Each row of a before or after table is a point. The points were changed in one or more steps. Then noise was added and the rows were shuffled. The steps act on how far a point lies along the listed directions, d1 being the first. Write out the steps. A step turns or swaps two directions, mirrors them in a line or flattens them onto one, adds a multiple of one to another, or multiplies one. Angles are multiples of 10 degrees, from the lower direction toward the higher: turns from -170 to 170, lines from 10 to 170 but not 90. Use the fewest steps. Two steps may share a direction if one is a turn and the other turns, adds or multiplies; they go together, in the order done. Otherwise the lowest direction goes first.

Directions:
(1): +0.45	+0.31
(2): +0.31	-0.45
Before (13 x 2):
+0.14	+0.12
+0.60	+0.21
+0.24	-0.25
+0.03	-0.26
-0.21	+0.02
+0.01	+0.24
+0.38	+0.21
-0.04	+0.59
-0.27	+0.27
-0.09	-0.11
-0.26	+0.49
-0.01	-0.27
+0.08	-0.10
After (13 x 2):
+0.92	-0.02
+0.45	-0.37
-0.45	-0.06
+0.08	-0.41
-0.26	-0.34
+0.40	+0.25
+0.41	+0.03
-0.38	+0.01
-0.09	+0.35
+0.87	+0.64
+1.15	+1.02
-0.30	-0.16
-0.05	+0.13
Steps: multiply d1 by 2.5; multiply d2 by -1

Directions:
(1): -0.64	+0.14	+0.21	+0.36
(2): +0.36	+0.32	-0.14	+0.60
(3): +0.04	-0.70	-0.01	+0.35
Before (14 x 4):
+0.61	-1.18	-0.22	-0.02
+0.34	-0.70	-0.16	-0.40
+0.60	-0.95	+0.02	-0.08
-0.10	+0.58	+0.17	-0.03
-0.34	-0.03	+0.01	-0.31
+0.34	+0.63	-0.24	+0.40
+0.28	-0.71	-0.11	-0.11
+0.11	-0.03	+0.07	-0.24
+0.32	-0.17	-0.08	-0.54
-0.18	+0.84	-0.02	+0.48
+0.29	+0.30	+0.06	+0.36
+0.23	+0.53	+0.18	+0.11
-0.44	+0.19	+0.20	-0.68
-0.20	-0.05	+0.33	+0.43
After (14 x 4):
-0.04	+0.08	+0.12	-0.02
+0.45	-1.12	-0.10	+0.75
-0.39	+0.02	-0.01	-0.27
+0.14	+0.15	-0.05	-0.05
+0.07	-0.55	-0.08	+0.30
+0.38	-0.94	+0.02	+0.61
-0.64	+0.44	+0.19	-0.51
-0.06	+0.55	+0.13	-0.37
+0.08	+0.66	-0.12	-0.24
+0.29	+0.58	+0.14	-0.13
+0.32	+0.24	+0.04	+0.03
+0.13	-0.66	-0.09	+0.36
+0.52	+0.60	-0.33	+0.00
-0.15	-0.31	+0.32	+0.03
Steps: flatten d1 and d2 onto the line at 130 degrees; multiply d3 by 1.3

Directions:
(1): +0.60	-0.45	+0.14	-0.11	-0.24	+0.17	+0.65	-0.33
(2): +0.44	-0.31	-0.29	+0.37	-0.35	+0.29	-0.71	+0.01
(3): -0.16	-0.14	+0.51	-0.20	+0.18	+0.03	-0.44	-0.80
(4): +0.23	+0.14	-0.74	-0.63	+0.33	+0.06	-0.09	-0.26
(5): -0.50	-0.84	-0.09	-0.35	+0.01	+0.14	-0.04	+0.31
Before (9 x 8):
+0.14	-0.88	+0.31	+0.32	-0.38	+0.08	-0.14	+0.13
-0.20	+0.01	-0.79	+0.03	-0.07	-0.20	-1.13	+0.55
-0.75	+0.08	+0.81	+1.03	-0.07	+0.03	-0.78	+0.62
+0.33	-0.06	+0.34	+0.27	-0.18	+0.10	-0.18	-0.37
-0.33	+0.41	+0.13	+0.30	-0.33	-0.05	+0.17	+0.70
+0.19	+0.25	+0.51	-0.48	+0.05	-0.24	+0.35	-0.42
+0.25	+0.05	-0.05	+0.11	-0.21	-0.23	+0.32	+0.32
+0.15	+0.49	-0.10	+0.22	+0.04	-0.17	+0.53	+0.58
+0.00	+0.11	+0.06	+0.35	-0.18	+0.04	-0.41	-0.17
After (9 x 8):
-0.40	-0.37	-0.01	+0.09	-0.18	+0.05	-0.24	+0.19
-0.78	+0.06	+0.67	+1.00	-0.17	+0.02	-0.68	+0.87
+0.54	-0.36	+0.14	+0.61	-0.49	-0.01	-0.06	+0.29
-0.04	-0.01	+0.20	-0.52	+0.04	-0.23	+0.66	+0.16
-0.11	+0.14	+0.77	-0.16	+0.31	-0.10	-0.21	-0.63
-0.40	+0.35	+0.66	+0.25	-0.18	-0.05	-0.37	-0.25
-0.11	-0.57	+0.05	-0.07	-0.19	+0.06	+0.22	+0.25
+0.24	-0.07	+0.43	-0.11	-0.14	-0.18	-0.10	-0.47
-0.09	+0.16	-0.61	+0.06	-0.05	-0.23	-1.38	+0.14
Steps: turn d3 and d5 by 150 degrees; turn d2 and d5 by 30 degrees

Directions:
(1): -0.91	+0.04	+0.01	-0.26	+0.51	+0.14	+0.05	-0.26	-0.13	+0.00	+0.65
(2): +0.20	-0.24	+0.08	+0.34	+0.11	+0.43	-0.43	-0.04	+0.87	-0.34	+0.43
(3): -0.15	+0.24	-0.58	-0.39	-0.87	-0.13	+0.15	-0.24	+0.30	-0.27	+0.29
(4): +0.11	+0.03	-0.10	-0.51	+0.44	-0.28	+0.28	+0.75	+0.20	-0.66	-0.01
Before (12 x 11):
+0.45	-0.42	+0.46	+0.02	+0.40	-0.32	-0.04	+0.56	-0.11	+0.40	-0.69
-0.33	+0.10	-0.46	-0.32	-0.96	-0.11	+0.17	-0.68	+0.08	-0.16	+0.90
+0.60	-0.21	+0.43	+0.67	+0.46	+0.47	-0.29	-0.11	+0.20	+0.08	+0.42
-0.55	+0.29	-0.63	-0.49	-0.87	-0.40	+0.50	-0.56	-0.59	+0.41	+0.10
-0.75	+0.03	-0.02	-0.28	+0.41	-0.04	+0.33	-0.45	-0.59	+0.39	+0.24
-0.08	-0.22	+0.02	+0.18	+0.39	-0.39	+0.04	+0.30	-0.17	+0.07	+0.05
+0.02	-0.07	+0.63	+0.38	+0.70	-0.13	+0.32	+0.12	-0.49	+0.07	-0.24
-0.04	-0.15	+0.39	+0.41	+0.19	-0.09	-0.02	-0.09	-0.47	+0.70	-0.16
-0.29	-0.30	+0.02	+0.15	+0.24	+0.04	+0.12	+0.11	+0.34	+0.11	+0.18
+0.62	-0.30	+0.70	+0.50	+0.54	+0.23	-0.40	-0.12	+0.16	+0.30	-0.24
-0.52	+0.28	-0.75	-0.31	-1.40	-0.01	+0.33	-0.72	-0.08	+0.03	+0.24
-0.55	+0.24	-0.26	-0.69	-0.31	-0.44	+0.43	-0.59	-0.11	-0.22	+0.14
After (12 x 11):
+0.06	+0.06	-0.33	-0.35	-0.50	-0.34	+0.24	+0.27	+0.33	-0.25	+0.25
+0.06	-0.20	+0.27	+0.68	-0.53	+0.14	-0.26	-0.92	-0.44	+0.78	+0.34
+0.32	+0.19	-0.29	-0.37	-0.21	-0.16	+0.36	+0.16	+0.07	-0.43	+0.43
-0.20	-0.21	-0.01	-0.74	+0.43	-0.43	+0.18	+0.66	+0.37	-0.29	+0.09
+0.66	-0.10	-0.19	+0.22	-0.59	-0.06	+0.04	-0.15	+0.17	+0.11	-0.47
-0.62	-0.13	+0.04	+0.71	-0.49	+0.53	-0.19	-1.13	-0.32	+0.80	+0.19
+0.08	-0.18	-0.06	+0.17	-0.12	-0.12	+0.22	+0.19	+0.26	+0.15	-0.20
+0.18	-0.20	-0.12	+0.15	+0.08	-0.44	+0.01	+0.40	+0.09	-0.10	+0.00
+0.18	-0.16	+0.40	+0.43	-0.10	+0.03	-0.19	-0.84	-0.12	+0.44	-0.39
-0.14	-0.12	+0.02	+0.52	-0.44	+0.26	-0.15	-0.82	-0.15	+0.71	+0.16
+0.08	+0.26	-0.24	-0.82	-0.04	-0.38	+0.32	+0.26	+0.37	-0.61	+0.22
+0.35	+0.09	+0.02	-0.18	-0.06	-0.39	+0.51	+0.42	+0.26	-0.70	-0.08
Steps: turn d3 and d4 by 110 degrees; turn d1 and d4 by -160 degrees; multiply d2 by 0

Directions:
(1): -0.63	-0.54	-0.18	+0.33	-0.29	+0.78	+0.26	-0.16	-0.40	+0.46	+0.04	+0.02	+0.37	-0.01
(2): -0.21	+0.27	-0.17	-0.49	-0.46	-0.05	+0.50	-0.59	+0.69	+0.39	+0.40	-0.14	-0.25	-0.26
Before (12 x 14):
-0.23	-0.01	-0.02	-0.04	-0.05	-0.07	+0.00	-0.23	+0.13	+0.21	+0.17	+0.08	-0.06	-0.02
+0.75	+0.65	+0.28	+0.06	+0.62	-0.81	-0.59	+0.19	+0.37	-0.69	-0.06	-0.11	-0.21	+0.22
+0.42	+0.27	+0.19	+0.07	+0.49	-0.42	-0.53	+0.47	-0.36	-0.69	-0.38	+0.18	+0.25	+0.28
+0.58	+0.37	+0.16	-0.38	+0.23	-0.42	-0.03	+0.02	+0.32	-0.21	+0.12	+0.06	-0.37	+0.02
-0.25	+0.27	-0.25	-0.58	-0.23	-0.32	+0.31	-0.74	+0.53	+0.24	+0.31	+0.05	-0.23	-0.24
+0.43	-0.22	+0.27	+0.30	+0.43	-0.01	-0.41	+0.33	-0.21	-0.19	-0.63	+0.22	+0.08	+0.24
+0.33	+0.58	+0.07	-0.61	-0.06	-0.80	-0.08	-0.16	+0.48	-0.32	+0.10	+0.00	-0.61	-0.12
+0.22	+0.17	+0.12	-0.23	-0.20	+0.03	+0.09	-0.18	+0.51	+0.05	+0.07	-0.07	-0.25	-0.21
+0.37	+0.68	-0.17	-0.31	+0.12	-0.63	+0.28	-0.53	+0.58	-0.10	+0.32	-0.24	-0.47	-0.07
-0.44	-0.43	-0.04	+0.25	-0.30	+0.53	+0.46	-0.18	-0.21	+0.34	+0.00	+0.05	+0.19	-0.10
+0.69	+0.51	+0.21	-0.53	+0.18	-0.65	-0.28	-0.16	+0.74	-0.42	-0.08	-0.09	-0.44	-0.20
+0.23	+0.42	+0.10	-0.20	-0.02	-0.51	+0.09	-0.23	+0.60	+0.03	+0.19	-0.08	-0.37	-0.13
After (12 x 14):
+0.23	+0.26	+0.05	-0.47	-0.12	-0.19	+0.03	-0.42	+0.68	-0.03	+0.05	-0.11	-0.27	-0.28
-0.19	-0.16	+0.03	+0.05	-0.23	+0.19	+0.40	-0.18	+0.06	+0.19	+0.03	+0.02	-0.01	-0.14
-0.06	+0.37	-0.03	-0.32	-0.32	-0.29	+0.41	-0.56	+0.81	+0.37	+0.38	-0.15	-0.36	-0.25
+0.51	-0.48	+0.36	+0.69	+0.73	+0.11	-0.75	+0.73	-0.75	-0.41	-0.91	+0.34	+0.29	+0.43
+0.39	+0.20	+0.23	+0.45	+0.58	-0.26	-0.59	+0.29	-0.13	-0.51	-0.16	-0.05	+0.13	+0.29
+0.37	-0.13	+0.26	+0.56	+0.75	-0.12	-0.83	+0.86	-1.03	-0.84	-0.68	+0.29	+0.58	+0.48
-0.49	+0.45	-0.40	-0.97	-0.66	-0.30	+0.77	-1.27	+1.11	+0.62	+0.66	-0.08	-0.42	-0.46
-0.03	+0.64	-0.37	-0.48	-0.31	-0.35	+0.70	-0.97	+0.86	+0.34	+0.59	-0.34	-0.47	-0.23
+0.27	+0.19	+0.07	-0.30	+0.04	-0.10	+0.15	-0.12	+0.25	+0.03	+0.18	+0.04	-0.24	-0.01
-0.10	+0.41	-0.09	-0.64	-0.41	-0.40	+0.28	-0.50	+0.56	+0.10	+0.30	-0.05	-0.52	-0.25
-0.25	+0.08	-0.04	-0.15	-0.14	-0.11	+0.10	-0.34	+0.30	+0.28	+0.26	+0.05	-0.13	-0.08
+0.05	+0.20	+0.03	-0.38	-0.42	+0.12	+0.33	-0.44	+0.73	+0.28	+0.23	-0.12	-0.31	-0.31
Steps: multiply d1 by 0.4; multiply d2 by 2
